Rows are points. A path goes straight from each point to the next, and from the last back to the first. The post is the endless flat space through its rows: a point in 2 columns, a line in 3, a plane in 4, and so on, so that a path can go around it. How many times does the path go around the post? Going back the other way cancels.

Post (2 x 3)
[[ 38  13 -31]
 [-30 -19  -2]]
Path (24 x 3)
[[  19   51  -53]
 [  -8   49   21]
 [  63   21   12]
 [  26  -68  -18]
 [  41    8 -103]
 [  31   88  -39]
 [ -35   33  -10]
 [ -53   38   45]
 [  15  -20   14]
 [  17  -38  -38]
 [ -32  -73  -25]
 [  54  -40   -1]
 [ 105   40  -13]
 [  26  -47  -29]
 [   3  -20  -54]
 [ -10  -55  -15]
 [ -22  -73   12]
 [  62   -3  -83]
 [  15  -60   26]
 [  -6   10   37]
 [ -10   53    5]
 [  57   44   18]
 [   7  -78   -4]
 [  72  -11  -88]]
Times around: 2

Post (8 x 9)
[[ -6   6  33 -53  19  18   5  17 -38]
 [ 17 -13  12 -20 -35 -42  61 -10 -16]
 [ 15 -25 -32 -29  29  38  46  -7  -6]
 [ 20   5 -30 -27 -46 -39  33  36  -7]
 [ 21 -41  55   0   8   6  -4  28 -26]
 [-29  10 -22 -20  -6   1  30  13  18]
 [ 25  29 -63 -20 -65 -26  22 -28  35]
 [ 21  23   4 -19  65  30 -19 -15  44]]
Path (30 x 9)
[[-15  28 -21  -6  -4 -33  42  41  21]
 [ 10  -8  -3   2 -24 -14  44  14 -48]
 [  7 -34 -23 -30 -21  20  47 -33 -99]
 [-71   3   4  -8  10   2 -12  31  39]
 [ 37   9  69 -84  10  -5 -16 -14 -10]
 [ -9  12  42 -51 -71 -26  64   6 -11]
 [ -3  25   8 -36  -7 -32  73   5 -46]
 [ 18  60 -14 -77   5 -16  -4   4 -35]
 [ -1  -4   3 -53 -53  -3   1 -23 -47]
 [-43 -49  28 -34   8 -12  77  -4  21]
 [ 64  23 -11 -20   6 -26  42 -28  49]
 [ 32  -7 -28 -28   2  12  79 -13  36]
 [ 47  -4  22 -40  56  -6  24   3  66]
 [  0 -23 -14 -13  21  11  35 -12  22]
 [-18 -13  12   1  36  11  -2   2 -36]
 [ 89  18 -19 -65 -40 -38  61 -40 -61]
 [ 39  40 -22 -12 -52 -23  21 -29  29]
 [ 53 -41  -4 -41  28  37  32  -4  18]
 [ 44  12 -10 -63 -31  24 -42 -44  49]
 [ 64   0 -54 -24  26  34  33  18  33]
 [  5  13 -41   5 -21  59 -36   5  11]
 [  9  33  15 -46  30  -6  24 -37 -23]
 [ 75  25  13 -62   4 -70  41 -66 -13]
 [-14   1 -42 -25  18 -19   2  25   6]
 [ 54  42  13 -19 -30 -47 -18   8  -9]
 [  1   4   7 -16 -22 -28  72  26 -27]
 [  6  37  15 -42 -38 -81 121  -7  46]
 [-86 -15  74 -52  59  35   8  14  21]
 [  1  62 -73 -79  -4  -2  27 -35  18]
 [ -5  64 -25  -7   8  -5 -43 -19  19]]
Times around: 0
